Every row gives one point. Each copy is the shape, with its points in the same order, stretched, turned, moved and blurred by noise. Some copies are also mirrored. Which?

Shape (6 x 3):
[[ 0.34  0.41 -0.02]
 [-0.34  0.11  0.38]
 [ 0.05  0.04  0.31]
 [ 0.11 -1.04  0.23]
 [ 0.31  0.73 -0.40]
 [ 0.20 -0.22 -0.48]]
Copy 1:
[[ 0.17  0.62 -0.06]
 [-0.27  0.02 -0.45]
 [-0.26  0.26 -0.12]
 [-0.75 -0.35  0.49]
 [ 0.66  0.65 -0.06]
 [ 0.19  0.04  0.44]]
Copy 1 is: only turned
Copy 2 (6 x 3):
[[-0.17  0.64  0.10]
 [ 0.26 -0.15  0.56]
 [ 0.30  0.12  0.15]
 [ 0.84 -0.47 -0.12]
 [-0.78  0.88 -0.02]
 [-0.26  0.09 -0.37]]
Copy 2 is: only turned
Copy 3:
[[-0.43  0.04 -0.01]
 [ 0.22  0.44  0.36]
 [ 0.09  0.08  0.24]
 [ 1.00 -0.31 -0.15]
 [-0.77  0.28 -0.26]
 [ 0.10  0.07 -0.61]]
Copy 3 is: mirrored
Copy 4:
[[ 0.26  0.02 -0.64]
 [-0.20 -0.32 -0.03]
 [ 0.21 -0.21 -0.12]
 [ 0.75 -0.14  0.81]
 [ 0.04  0.45 -0.98]
 [ 0.36  0.51 -0.01]]
Copy 4 is: mirrored

Shape:
[[ 0.13  0.32  0.23  0.35]
 [-0.13 -0.42  0.42  0.44]
 [-1.09  0.06 -0.61  0.40]
 [ 0.16 -0.44  0.30  0.25]
 [ 0.32  0.23 -0.07  0.28]
 [ 0.30 -0.14 -0.12 -0.25]
 [-0.03  0.09 -0.21  0.37]
 [ 0.23  0.12 -0.05 -0.29]
 [-0.12 -0.11  0.38  0.25]
 [ 0.34  0.98  0.73 -0.18]]
Copy 1:
[[-0.03  0.07  0.03  0.45]
 [-0.60 -0.17  0.09  0.12]
 [ 0.61  0.19  0.58 -0.96]
 [-0.44 -0.35  0.10  0.19]
 [ 0.16 -0.10  0.29  0.41]
 [ 0.22 -0.47  0.13  0.16]
 [ 0.14 -0.13  0.44  0.02]
 [ 0.30 -0.32  0.01  0.15]
 [-0.31 -0.13 -0.05  0.20]
 [ 0.09  0.32 -0.67  0.99]]
Copy 1 is: mirrored
Copy 2, 10 rows:
[[-0.08  0.56  0.10  0.54]
 [-0.36  0.20 -0.68  0.42]
 [ 1.36 -0.06 -0.73 -0.46]
 [-0.55  0.34 -0.45  0.20]
 [-0.12  0.75  0.10  0.14]
 [-0.30  0.34  0.11 -0.23]
 [ 0.21  0.57 -0.21 -0.06]
 [-0.15  0.33  0.37 -0.04]
 [-0.21  0.17 -0.28  0.46]
 [-0.29  0.43  1.12  1.26]]
Copy 2 is: mirrored
Copy 3 (10 x 4):
[[ 0.31  0.31  0.20  0.07]
 [-0.15  0.45 -0.65  0.34]
 [-0.11 -0.63 -0.68 -1.02]
 [-0.15  0.25 -0.35  0.45]
 [ 0.37 -0.11  0.31  0.12]
 [-0.14 -0.36  0.36  0.14]
 [ 0.22 -0.28 -0.10 -0.12]
 [-0.12 -0.23  0.61  0.02]
 [-0.07  0.43 -0.27  0.10]
 [ 0.41  0.84  1.25 -0.02]]
Copy 3 is: only turned

Shape, 11 rows:
[[-0.02  0.19 -0.23 -0.49  0.41  0.06  0.44 -0.24]
 [ 0.23  0.27 -0.41  0.44  0.28 -0.77 -0.51 -0.03]
 [-0.28 -0.14 -0.24 -0.23  0.34 -0.01 -0.28  0.68]
 [ 0.13  0.03 -0.30 -0.64 -0.63 -0.67  0.19 -0.46]
 [ 0.12 -0.45 -0.35  0.29  0.01  0.17  0.58  0.70]
 [-0.36 -0.17  0.62  0.19 -0.24 -0.09 -0.52 -0.25]
 [-0.40 -0.30  0.28  0.13 -0.49  0.27 -0.20 -0.51]
 [ 0.08  0.63  0.01  0.45 -0.11 -0.40 -0.62  0.30]
 [-0.17  0.52  0.18  0.23 -0.57 -0.38 -0.21  0.46]
 [ 0.01 -0.33  0.64 -0.61  0.50 -0.04 -0.27 -0.04]
 [-0.32  0.62  0.05  0.29  0.02 -0.70  0.62 -0.11]]
Copy 1 (11 x 8):
[[-0.03 -0.53  0.19 -0.37  0.33  0.06  0.40 -0.10]
 [-1.14  0.39  0.38 -0.24  0.48 -0.59  0.25 -0.19]
 [-0.05  0.45  0.81 -0.09  0.27  0.44 -0.14 -0.06]
 [-0.73 -0.14 -0.51 -0.65  0.04  0.56  0.79 -0.07]
 [ 0.33  0.60 -0.26  0.03  0.22  0.16 -0.57  0.63]
 [-0.41  0.11 -0.08  0.37 -0.53  0.16  0.20 -0.82]
 [-0.10 -0.14 -0.64  0.25 -0.20  0.34 -0.02 -0.90]
 [-0.90  0.29  0.42  0.29  0.38 -0.09  0.50 -0.18]
 [-0.55  0.45  0.06  0.33  0.00  0.43  0.73 -0.10]
 [-0.26 -0.25  0.70 -0.03 -0.59  0.22  0.16 -0.12]
 [-0.33  0.19 -0.12 -0.08 -0.07 -0.42  1.12 -0.36]]
Copy 1 is: mirrored
Copy 2 (11 x 8):
[[ 0.07  0.36 -0.07 -0.34  0.51  0.51  0.07 -0.31]
 [-0.65 -0.34  0.81  0.92  0.54  0.06 -0.28  0.20]
 [-0.71 -0.46 -0.04 -0.19  0.25 -0.04 -0.53  0.43]
 [ 0.46 -0.43  0.42 -0.18  0.38  0.22  0.76 -0.43]
 [ 0.01 -0.45  0.22 -0.31 -0.48  0.62 -0.52  0.59]
 [-0.26  0.49  0.09  0.52 -0.09 -0.91  0.38  0.28]
 [-0.09  0.56 -0.25  0.30 -0.05 -0.24  0.73  0.21]
 [-0.53 -0.44  0.25  1.03 -0.03 -0.34 -0.32 -0.13]
 [ 0.19 -0.51 -0.13  0.64 -0.27 -0.35 -0.14 -0.06]
 [-0.57  0.56  0.28 -0.37  0.18 -0.81  0.03 -0.17]
 [ 0.98  0.29  0.01  0.56  0.41  0.30 -0.21  0.06]]
Copy 2 is: only turned
Copy 3 (11 x 8):
[[ 0.28  0.38 -0.26 -0.39  0.39 -0.46 -0.10  0.05]
 [-0.98  0.52 -0.09  0.68 -0.12  0.00 -0.44  0.48]
 [-0.39  0.29  0.48  0.02  0.25  0.23  0.34  0.48]
 [ 0.39  0.44  0.02  0.25  0.71 -0.87 -1.04 -0.25]
 [ 0.44  0.29  0.62 -0.39 -0.50  0.66 -0.22  0.01]
 [-0.32 -0.38 -0.01  0.40  0.59  0.35  0.14 -0.34]
 [ 0.15 -0.54 -0.01 -0.21  0.51  0.37 -0.26 -0.49]
 [-0.69 -0.01  0.15  0.84 -0.22  0.03  0.15  0.75]
 [-0.19 -0.20  0.43  0.68 -0.14 -0.21  0.10  0.35]
 [ 0.00  0.36 -0.09  0.30  1.14  0.05  0.54 -0.39]
 [-0.32  0.10 -0.16  0.13 -0.29 -0.64 -0.13 -0.07]]
Copy 3 is: mirrored
